Rows are points. Any point is a mix of the corners, with weights that add up to 1. It lies inside the corners' shape when no weight is negative. Say inside or outside, and name the corners with a negative weight.

Corners:
(1): [-0.51 -3.60 -5.03]
(2): [0.39 3.15 1.46]
(3): [ 3.35  2.70 -0.05]
(4): [-0.18 -4.80 -1.76]
Points:
[ 1.61  0.16 -0.57] => inside
[-0.76 -1.33 -1.71] => outside (3)
[1.76 2.42 0.40] => inside
[0.30 1.02 0.22] => inside
[ 2.15  0.82 -0.62] => inside
[ 0.48  0.31 -2.06] => outside (4)
[-0.34 -3.18 -4.51] => inside
[ 2.21  1.03 -1.14] => inside

Corners:
(1): [ 9.10 -0.96 -3.26  2.37 -2.51 -4.26 -0.05  0.14]
(2): [-1.67 -2.83  1.57  0.30  4.13 -4.57  3.60  1.24]
(3): [-3.37  0.29 -1.08 -2.06  0.62  0.87 -1.82  1.58]
(4): [-0.97  0.97  0.91  2.18  0.73  0.68  0.98 -0.48]
(5): [ 0.67  2.41 -6.39 -2.54  1.80 -5.46  0.85 -2.35]
(6): [-1.82  1.36  3.95  1.77 -3.20 -1.82  5.67  1.14]
(7): [-1.84  0.22  1.65 -1.61 -2.27  1.42  5.33  1.31]
(8): [-0.44 -0.58 -3.18  2.59 -2.42 -0.37 -0.81 -2.23]
(9): [ 0.71 -0.80  3.13 -1.81 -2.97  0.61 -0.36  0.02]
Points:
[ 0.07 -0.91  1.13  1.00 -0.89 -0.68 -0.59  0.40] => outside (5, 7)
[-0.88 -0.03 -0.89  0.35  0.01 -0.80  0.33 -0.03] => inside
[ 0.86  0.57 -2.52 -0.45  0.01 -2.83  1.40 -0.76] => inside
[ 0.89  0.07 -0.37 -0.32 -0.07 -2.37  1.73  0.58] => outside (8)
[ 2.55 -0.32 -1.98 -1.44  0.39 -2.25 -0.28  0.07] => outside (6, 8)
[-0.46  0.04 -5.28 -1.57  1.76 -3.62  0.56 -0.85] => outside (4, 6, 9)
[-1.11  0.17 -2.02 -1.45  0.12 -1.19 -0.22 -1.08] => outside (1, 6)
[ 1.23 -1.21 -0.03  0.41  0.37 -2.81  1.81  0.50] => inside

Corners:
(1): [ 3.25 -1.73  2.42  3.69  3.48 -2.92  0.68 -1.64  2.63  3.95 -3.86 -0.18]
(2): [-2.05 -0.42 -3.68  4.62 -2.25  0.73 -5.68 -1.75  3.86  0.01  2.10  1.37]
(3): [-0.49 -0.74  5.40  2.01  2.84  2.37  0.83  0.50  1.02  1.48  0.06  2.21]
(4): [ 2.75  2.38  2.49 -0.42  3.63  0.23 -2.02  4.12 -0.42  0.33 -0.60 -2.85]
(5): [ 1.18 -0.39  0.08 -0.13 -1.37 -5.37 -1.48 -1.87 -1.65  3.41 -0.14 -2.32]
(6): [-0.78  4.54 -3.22 -0.97 -0.97 -2.21 -3.37  1.91  1.11 -3.14 -2.79 -1.30]
(7): [ 2.63  3.69 -1.22 -2.47  2.09  2.25  0.54  0.90  1.73  1.31 -1.58 -2.77]
(8): [ 0.82  2.64 -0.15  0.42  3.66  1.07 -4.41 -4.65  2.31  1.28  2.51  3.76]
(9): [ 2.98 -2.81 -2.01 -1.44  0.56 -5.43  2.10  1.97 -2.12  0.38  4.35  1.47]
(10): [ 0.77 -0.86 -0.88 -2.01  0.83 -2.35  3.32  5.15 -5.43 -4.92 -2.15 -6.00]
(11): [ 3.28 -3.40  2.62 -5.01  1.32  0.13 -1.31  0.76 -3.41  0.82  1.80  1.32]
(12): [ 0.28  3.50 -3.75  1.13 -1.54  1.65 -2.00  1.30 -1.11 -1.47 -2.59  0.84]
(13): [ 4.03  0.85  3.13  2.77 -2.28  0.53 -3.83 -2.64  4.41 -0.02 -1.70 -1.56]
Points:
[ 1.49  2.02 -0.91  0.38  0.34 -0.70 -2.71  0.02  1.01 -0.45 -1.62 -1.45] => outside (3, 9)
[ 2.40  0.22  1.27 -1.04  2.16 -2.10 -0.18  0.67 -0.69  0.67 -0.30 -1.43] => outside (2, 12)
[ 2.58 -0.66  2.38 -0.64  1.40 -2.16  1.54  2.07 -1.14  0.16 -1.85 -2.78] => outside (2, 8, 12)
[ 0.49  0.09  0.18 -0.23  0.43  0.45 -0.12 -0.02  1.06  2.61 -0.51  1.40] => outside (4, 8, 10, 13)
[ 1.53 -0.74  0.46  0.94  1.19 -0.85 -1.46 -0.47  0.76  1.09 -0.45  0.17] => inside
[ 0.49  0.24  0.69  1.07 -0.36  0.09 -2.02 -0.43  0.25 -0.63 -1.16  0.42] => outside (4, 7, 9)
[ 3.29 -0.17  2.23 -0.24  1.34 -0.47 -0.43  0.38 -0.08  0.71 -0.76 -1.31] => outside (2, 6)
[ 0.48  1.18 -1.43  0.61 -0.24 -1.21 -2.33  0.28  0.81 -0.11 -0.31 -0.51] => inside
[ 0.47  0.11 -1.11  0.39  0.14 -1.09 -0.84  1.20 -0.84 -1.31 -0.50 -1.74] => inside

Corners:
(1): [ 0.42 -0.92 -0.15 -0.14 -1.14  3.33 -2.77  1.35 -0.76  0.68  1.82 -1.29
  0.93  0.49  2.78  0.18  1.82  0.04 -4.35  1.80]
(2): [ 1.32  0.95  1.24  0.15  2.05 -0.67  1.19 -0.01  1.05 -1.20  0.93  3.38
 -0.27 -1.97 -1.52  3.33 -2.71 -0.27  3.42  2.06]
(3): [ 1.24  0.10 -1.71  1.26  1.29  0.87 -0.08 -0.02  0.89  0.02 -2.03 -3.52
  1.15 -0.23 -2.02  0.71 -2.85 -0.72  0.39 -1.43]
(4): [-2.28 -3.45 -0.57 -0.17 -2.55  3.04  1.18 -1.07 -0.53  2.08  5.35 -2.22
 -0.96  1.97  0.92 -5.69  2.02  3.31 -4.50 -1.17]
(5): [-1.29 -0.63 -3.42 -0.16 -0.44 -0.54 -1.75 -2.56  1.83 -2.80  0.15 -0.83
  1.18  1.75 -1.55  3.10 -4.81 -0.48 -1.30  3.90]
(6): [-1.77 -1.63 -0.04 -3.14  0.06 -0.77  1.86 -1.30  2.37  3.47 -3.46  1.61
 -3.09 -5.95 -1.75  3.13  3.45  0.14  4.43  3.44]
(7): [ 2.76 -2.50 -3.28  1.29  0.47  1.15 -1.21  3.71  0.74  1.97  3.85  0.16
  2.19 -1.97  2.70 -2.54 -1.39  3.26 -3.79 -1.95]
(8): [ 1.04  1.61  0.25  0.86 -1.26 -2.21 -1.39  0.13  1.82 -2.26 -2.14  0.05
  1.00  3.62  1.01  0.08 -6.41 -1.56 -1.35  1.28]
(9): [-3.04  3.92 -1.32  0.54  1.68  0.34 -2.60 -3.60  1.86 -0.90  0.35 -1.17
  1.76 -0.79 -0.91  2.87 -2.44 -4.02  2.47  0.42]
(10): [-0.80 -0.42  0.94 -1.42  5.96  0.72  3.83  1.79  0.07  6.20  4.45 -0.98
  3.20 -5.27  3.96 -1.35  1.13  4.57 -0.87  0.52]
(11): [-0.53 -2.19 -2.25  0.80  2.40 -0.52 -4.20 -1.29 -2.46 -4.04  1.93 -2.76
 -0.36 -1.13  1.02 -3.18  1.10  0.09 -3.20  1.56]
(12): [-2.20 -1.85 -1.64 -1.84  5.54  2.12  2.72  1.53  3.83  1.25  0.38 -0.51
  1.46 -2.98  2.56 -2.07  4.83  1.11  1.10  2.91]
(13): [-0.94  1.41 -2.33  2.94  0.44  0.95 -2.48 -4.27  1.90 -1.94 -2.81  2.89
  3.73  1.82 -1.16  1.71 -4.26 -1.54 -1.57  0.93]
(14): [-0.60  1.27 -0.25 -3.12  4.83  2.41  1.41  3.88 -2.89  3.88  2.00  1.34
  3.21 -3.40  4.55 -4.88  2.96  5.04  1.69  2.72]
(15): [ 3.88  2.25 -2.09 -2.30  2.47 -1.37  0.41 -2.44  4.02 -2.53 -0.64  0.95
  2.42 -3.22  0.12  3.17  1.88 -0.31  1.61  2.11]
(16): [-4.22 -1.85  0.96  0.61  0.92  1.55  5.89  2.76 -0.47  1.25  3.20  0.21
  3.37 -4.28  1.24 -2.97  4.84  3.88  1.55  3.19]
(17): [ 1.32  1.30 -1.70  4.38  0.76  0.09 -3.18 -5.74  3.49 -0.93  0.30 -1.51
  0.70  1.21 -2.43  2.66 -1.31 -1.47  0.55  2.77]
(18): [-2.45 -4.48 -1.57 -0.26  1.18  3.41 -1.41  1.99 -1.28 -0.54  3.12 -3.53
 -1.39  0.55  6.55 -0.32  4.05  6.49 -1.35 -1.17]
(19): [-1.54  2.09 -1.05 -1.38  1.74 -0.51  1.75  2.55  0.91  1.96  0.84  1.00
  0.91 -1.11 -1.68  0.43  2.99  1.12 -0.87  1.46]
(20): [-0.32 -0.70  2.01  0.40 -1.98  0.46 -5.78 -2.40  2.68 -2.33  0.74 -0.54
  1.74  2.54 -2.86  2.47 -4.66 -1.46 -0.38 -0.97]
(21): [ 1.50 -1.47 -3.39  0.26  0.30 -1.73 -2.91 -3.30 -0.55 -0.89  0.37  0.03
  2.14  2.72 -1.22  2.13  0.43 -1.98  2.86  1.11]
Points:
[-0.54 -0.63 -1.12 -0.58  1.19  1.21 -0.50  0.61  0.22  0.42  0.95 -0.19
  1.17 -1.27  0.39 -0.74  1.29  1.09 -0.19  0.38] => outside (5, 8, 10, 17)
[-1.34 -0.40 -0.72 -0.02  1.08  0.48 -0.15 -0.46  0.42  0.33  0.86 -0.85
  0.87 -0.07 -0.19 -0.63 -0.47  0.94 -0.06  0.89] => outside (1, 7, 15)
[-0.65 -0.63 -0.84 -0.77  0.73  0.17  0.04 -1.11  1.55  0.98 -0.78  0.32
 -0.15 -2.25 -0.37  1.46  0.99  0.34  1.29  1.98] => inside
[ 0.26 -0.38 -1.36 -0.61  1.52  0.59 -1.28  0.16  0.58 -0.59  1.79 -0.17
  1.60  0.10  1.86 -0.65 -0.49  1.08 -1.51  0.69] => outside (3, 6, 16, 17)
[-0.23  0.63 -1.49 -0.26  1.03 -0.12 -1.57 -2.15  1.84 -0.34 -0.45 -0.73
  1.43  0.17 -1.04  1.12 -1.36 -1.08 -0.46  1.88] => outside (2, 7, 16, 18)
[-1.05 -0.62 -1.15 -0.93 -0.03  0.93 -0.29  0.03  2.64  0.73  0.64 -1.09
  0.74  0.17  0.52  0.45 -1.26  0.56 -2.41  0.07] => outside (2, 11, 14, 16, 17, 21)
[ 0.06 -0.46 -1.53 -0.69  0.78  0.71 -1.38 -0.32  0.82 -0.10  0.65 -0.70
  0.35 -0.31  0.42  0.09 -0.02  0.64 -0.19  1.15] => outside (10, 13, 16)

Corners:
(1): [ 0.72 -1.58 -0.22  2.83  0.34  1.92 -0.34 -2.87  1.50 -2.92 -0.56  1.11
 -2.67  4.36  3.76 -4.98 -0.20 -0.78  0.29  1.75]
(2): [ 4.04  4.08  1.76  0.71  0.65 -1.22  0.23  0.50  1.88  2.22 -2.15 -4.70
  1.98  3.61 -1.12 -1.21  0.77  2.19  4.81  0.33]
(3): [ 4.39 -1.69 -2.28 -1.86 -1.85 -3.67  0.38  1.01  2.48  0.79  0.41 -2.75
  0.55 -2.65 -1.47 -3.81  0.21  2.47  1.18 -0.37]
(4): [ 0.57  0.98 -0.30 -0.30 -0.62  2.23  0.60 -3.70 -2.19 -1.43 -0.62 -0.54
  3.78 -0.30 -2.30  1.86 -2.92 -1.69  1.88 -0.37]
(5): [ 3.04 -1.05  0.53 -1.31 -3.27  2.42  4.11 -2.46  1.21 -3.58 -0.67  0.02
  4.40 -3.95 -1.14  0.26  1.63 -1.76 -1.73 -3.30]
(6): [-3.76  1.86  3.35 -2.20  2.78  2.97 -2.80 -2.12  3.14 -3.24 -0.07  2.58
 -0.07  1.58 -3.31 -1.04 -0.74 -1.81 -2.00  1.76]
(7): [ 5.41  0.05  1.49  3.48  0.82  0.18  3.05  3.19 -1.56 -3.39 -0.62  1.09
  1.58 -2.30  5.29  1.51 -1.47  0.13 -2.88 -0.96]
(8): [ 1.77 -0.24  0.48  1.93 -4.86 -0.40 -2.56  1.08  3.31  2.20  3.53 -2.16
 -3.24  3.67  2.93 -2.08 -1.31  1.93 -2.16  2.07]
(9): [ 4.88 -0.46 -5.28 -1.60 -0.01  1.65  2.61  0.20 -2.61  1.67  1.53 -2.17
  2.75 -3.09  1.88 -2.47 -2.33  4.19  2.38 -3.33]
(10): [-3.60 -2.46 -2.37  1.98  2.54  1.44  0.61  2.24 -1.53  2.71  4.62 -2.58
  1.23  5.90 -2.50 -1.14  1.31 -1.20  1.35 -0.17]
(11): [ 0.74 -1.42  0.56  4.62  0.85  2.90  2.23  3.39 -3.77  0.91  4.95 -0.28
 -2.73  4.84  3.49  1.10  1.52  4.39  1.15 -1.71]
(12): [-3.40  1.67 -2.73 -1.07 -4.57  0.75 -1.92 -3.46  3.64 -2.22 -0.58  0.69
  0.66  1.32  0.00  0.55  1.10 -1.27  1.12 -1.63]
(13): [ 6.03  0.46  0.96 -3.07 -0.68 -1.60  5.05  2.02 -0.96 -1.29  1.83 -2.45
  1.25 -3.46  1.26 -0.85 -2.05  0.20 -1.64  1.00]
(14): [ 1.53  0.78  2.01  1.21  0.01  2.76 -2.58 -3.07  1.65 -2.73  1.72 -1.53
  3.54  0.30  1.84  0.16  2.13 -3.21  3.31 -0.39]
(15): [-0.71 -3.26  2.19  1.81 -3.78 -0.33  1.93 -3.87  3.32 -0.05 -2.31 -1.52
  3.52 -3.76  3.06  3.00 -3.28 -1.02 -3.46 -0.18]
(16): [-3.59 -1.58  0.39  3.30 -1.33  3.51  2.01  0.05 -3.27  2.65 -0.30 -0.76
  1.45 -0.87  0.07  0.79  0.10 -1.53 -1.03 -3.22]
(17): [-0.83  3.94 -1.84  4.43 -1.50 -2.13 -2.29 -0.81 -0.23 -1.33  3.76 -0.74
  0.04  4.89  1.76 -4.13 -3.60  3.01  3.93  0.41]
(18): [-1.93 -2.58 -1.61  6.77  0.57  4.48  4.17  1.71  0.84 -2.21  3.26 -0.95
 -2.81  0.86  0.17  0.56 -0.72  1.26 -2.06 -0.02]
(19): [-4.90  1.44  2.82  2.57  3.08  1.45 -2.36 -1.49 -0.86 -3.06  0.86 -3.12
  1.14  4.77 -3.37  0.00  2.97 -2.10 -3.52  1.37]
(20): [-3.67  1.45  2.36  1.99 -5.35  0.77 -2.15 -0.73  3.90  2.99 -1.83  1.31
  0.31 -2.09 -0.11  0.90 -0.69  4.02 -3.58  2.73]
(21): [ 2.40  2.73 -1.98  5.66  2.71 -0.71 -1.15 -1.50  2.96 -1.90  2.35  1.25
 -3.98  4.87 -1.94 -1.91  3.03  1.78 -0.03  1.46]
Points:
[ 0.07 -0.45  0.26  1.34 -0.46  1.28  1.81 -0.05 -0.74 -0.39  0.71 -1.28
  1.20  1.00  1.03 -0.16 -1.29 -0.24 -0.39 -0.65] => outside (3, 14, 20, 21)
[-1.27  0.20 -1.46  2.45  0.89 -0.14 -0.68 -0.76  0.87 -0.48  0.75 -1.58
 -0.17  3.46 -1.08 -1.61 -0.60 -0.21  0.05  0.23] => outside (5, 11, 13, 14, 20)
[ 1.09 -0.35 -0.02  1.50 -0.39  1.10  1.23 -0.60  0.17 -1.19  0.99 -0.92
  0.90  0.75  0.65 -0.46 -0.23  0.01 -0.02 -0.65] => outside (20)
[ 2.64 -0.67  0.58  0.48 -0.77  0.40  1.40  0.47  0.50  0.89  0.45 -0.83
  1.04 -0.63  1.37 -0.74  0.06  0.89 -0.29 -0.38] => outside (4, 12, 17, 18, 19)
[ 0.32  0.44  0.52  1.78 -1.73  0.46  0.58 -0.19  1.20 -0.02  0.73 -0.59
  0.85 -0.05  0.07  0.48 -0.59  1.07 -0.32  0.07] => outside (1, 9, 19)
[ 1.80  0.10  0.41  0.29 -0.41  0.15  1.54  0.08  0.20 -0.89  1.10 -1.49
  0.63  0.12  0.58 -0.96 -0.57  0.15 -0.69  0.45] => inside
[ 1.78  1.26  0.50  0.73 -0.36  0.06  0.51 -0.29  0.77  0.13 -0.03 -2.13
  1.26  1.15 -0.34 -0.73 -0.16  0.84  1.19  0.11] => inside
[-0.27 -0.04 -0.96  0.48 -0.49  0.79  1.91 -1.47  1.51  0.35 -0.21 -0.37
  1.17 -1.29 -2.63 -1.55 -1.53  0.78 -0.29  0.41] => outside (7, 8, 11, 12, 14, 19)
[ 2.32 -0.90 -0.77 -0.14 -1.57 -0.11  1.02 -0.69  2.49  1.49 -0.08 -1.65
  0.10 -0.68 -1.01 -1.86 -0.88  1.04 -0.87  0.67] => outside (7, 11, 12, 14, 17, 19)

Corners:
(1): [-0.09 -0.41 -0.27  1.22  0.27 -3.96 -0.27  0.80 -0.03 -0.84 -0.33  2.69
  0.21 -1.57  0.87  0.74  2.27  1.22 -3.28  0.40]
(2): [-3.18 -1.73  2.88 -0.32  3.74  0.91 -0.77  1.96 -0.62  0.69  0.36  3.22
  2.19 -0.57  1.62  0.23  1.13 -1.97 -0.05  4.36]
(3): [-0.21 -0.16 -2.99 -0.04  0.10 -2.81 -0.31 -4.11  2.00 -1.55 -0.72  0.46
  0.03 -2.32 -0.85 -2.51 -0.45  0.83  1.14 -1.01]
(4): [-1.88  3.14  1.01  2.86  1.05 -2.30 -0.84  0.05 -0.26 -0.12 -0.14  1.42
 -1.35  1.85 -4.40 -1.29 -2.00  3.81  1.60  1.38]
(5): [-2.23  3.25  1.04  3.22  1.64 -0.28 -1.28  2.08 -0.60 -1.66  0.52  0.30
  1.65  1.16  0.00 -0.51  0.26 -2.03  1.67 -1.50]
(6): [-2.61  6.74 -3.51 -4.14  1.88 -2.02 -0.06 -0.97  0.33  1.20 -1.16  1.41
 -2.99  2.58  0.96 -5.21 -2.18  9.49  2.39 -1.34]
(7): [-2.25 -0.53  0.95  0.79  0.17  0.03  1.85  1.57 -1.00 -0.20  2.38  0.51
  1.70 -3.61  2.85  1.79  0.19 -0.92 -1.63 -1.56]
(8): [ 0.08  2.08  0.49  0.83  1.77 -0.63  0.26  0.96 -0.86  0.70  2.30  1.85
  0.52 -2.55  0.18 -0.16  0.79  0.00 -6.38  1.67]
(9): [-3.03 -0.73  2.24  0.91  2.68 -1.10  3.82  0.22 -0.70 -0.25 -1.35  1.80
  2.10  3.80  1.00 -1.34  1.16 -1.70  1.55  1.45]
(10): [ 3.57 -1.57 -4.71  1.96  1.48 -0.41 -2.53 -2.91  0.28  1.77  1.32 -2.78
  1.48 -2.87 -2.18 -0.53  0.92  0.48  1.25 -1.31]
(11): [ 2.35  0.25 -3.34 -2.25 -1.88 -1.14 -0.49  0.88  0.11 -0.52  2.40  1.51
 -0.98 -3.38  2.70  0.57 -1.22 -0.52 -0.48 -2.27]
(12): [-0.38 -1.02  1.01 -0.49 -3.22  0.28  0.42  0.22  2.73 -2.51  0.88  0.00
  1.83 -0.55  1.77  2.27  1.58 -0.71  0.16 -0.57]
(13): [ 0.23  2.64 -1.12  0.14  3.70 -0.16  1.32  1.68  1.74  4.04  2.43  0.59
 -3.42 -3.32  1.57 -7.12 -0.25  0.79  0.79  1.03]
(14): [-0.66 -0.31  0.58 -2.09  2.43  0.05 -2.12 -1.71 -0.97 -0.15  0.29 -0.64
 -1.87 -2.29  0.03 -4.64 -0.01  0.19  1.13 -1.04]
(15): [-2.17  3.21  1.49  0.39  2.30 -1.05 -1.21  0.07  0.45 -0.36 -2.18  1.39
 -4.58 -1.44  1.10 -0.86 -3.10 -0.12  2.11 -1.86]
(16): [-1.27  2.05  1.21  1.02 -2.75 -0.03  0.47 -0.16 -2.69  0.22  0.97  4.28
 -1.12 -2.63  1.76 -0.77 -0.21 -1.38 -0.86 -1.49]
(17): [ 2.30  0.94 -0.26 -0.11  2.69 -0.53 -2.01  1.37  0.33  2.47  1.57  0.26
  1.23 -3.79 -3.09 -0.84 -0.19  0.11 -1.09 -1.13]
(18): [-1.06 -2.13 -1.92  0.23  2.85  1.19 -2.03  1.30 -0.22  1.81 -0.83  1.15
  1.39 -0.12 -2.87 -0.37 -1.04  0.05  0.74 -1.32]
(19): [-3.45 -1.76  0.06 -1.35 -5.27  1.95  2.82  0.18 -1.81 -1.16 -2.58  1.99
  1.27  0.12  1.08  0.78  3.64 -2.30  1.30  0.58]
(20): [-1.89 -1.59 -1.34  1.03  2.54  0.81  1.90  1.47  1.54 -1.49  0.51  2.88
  1.39 -1.29  1.92  0.56  2.61  0.05  1.37  1.63]
(21): [-0.35 -1.80  2.97  2.45  3.20  0.28 -0.67 -0.15 -1.23 -1.26 -1.65  0.45
  2.39 -0.98  1.57 -0.34 -0.12 -1.64 -0.68  2.77]
Points:
[-2.52  0.37  0.60  0.68  1.13 -0.85  0.70  0.61 -0.40 -0.46 -0.25  2.64
 -0.57 -0.74  0.68 -0.84  0.11 -1.02  0.17  0.29] => outside (6, 10, 12, 17, 21)
[-1.89  0.43  0.66  0.39  1.92 -0.29  0.79 -0.01  0.34 -0.64 -0.04  0.70
  0.18 -0.83  1.73 -1.29  1.35 -0.22 -0.50  1.13] => outside (4, 11, 16, 17, 18)
[-0.52  1.04 -0.01  0.47  1.27 -0.57 -0.16  0.45 -0.34  0.40  0.77  1.47
  0.02 -1.72  0.14 -0.77  0.16  0.09 -1.80  0.23] => inside
[-0.24  1.17 -0.81  0.42  1.65 -0.92 -0.13  0.14  0.23  0.35  0.92  0.81
 -0.34 -1.59  0.48 -1.55 -0.24  0.99 -0.18 -0.58] => outside (2, 19)
[-1.19  0.48 -0.67 -0.04  0.99 -0.90  0.82 -0.05 -0.39 -0.27  0.25  1.79
 -0.13 -1.33  2.10 -1.14  0.71  0.06 -0.13  0.22] => outside (4, 12, 17, 18)
[-0.92  0.11 -0.27  0.16  0.70 -0.57  0.23 -0.09 -0.14 -0.21  0.03  1.25
  0.74 -0.92  0.42 -1.02  0.72  0.42 -0.24  0.52] => outside (15)
[-0.58  1.32 -0.43  0.35  2.07 -0.38 -1.06  0.49 -0.67  0.95  0.12  1.27
 -0.68 -1.07 -0.30 -2.11 -0.29  1.08  0.37  0.36] => outside (3, 7, 9, 12)
[-2.04 -2.42  0.84  2.03  0.00 -0.59 -0.04 -0.37 -0.69 -1.70 -0.79  1.44
  2.30 -0.07 -0.05  0.81  2.23 -1.51  0.74  0.95] => outside (6, 8, 11, 13, 15, 17)
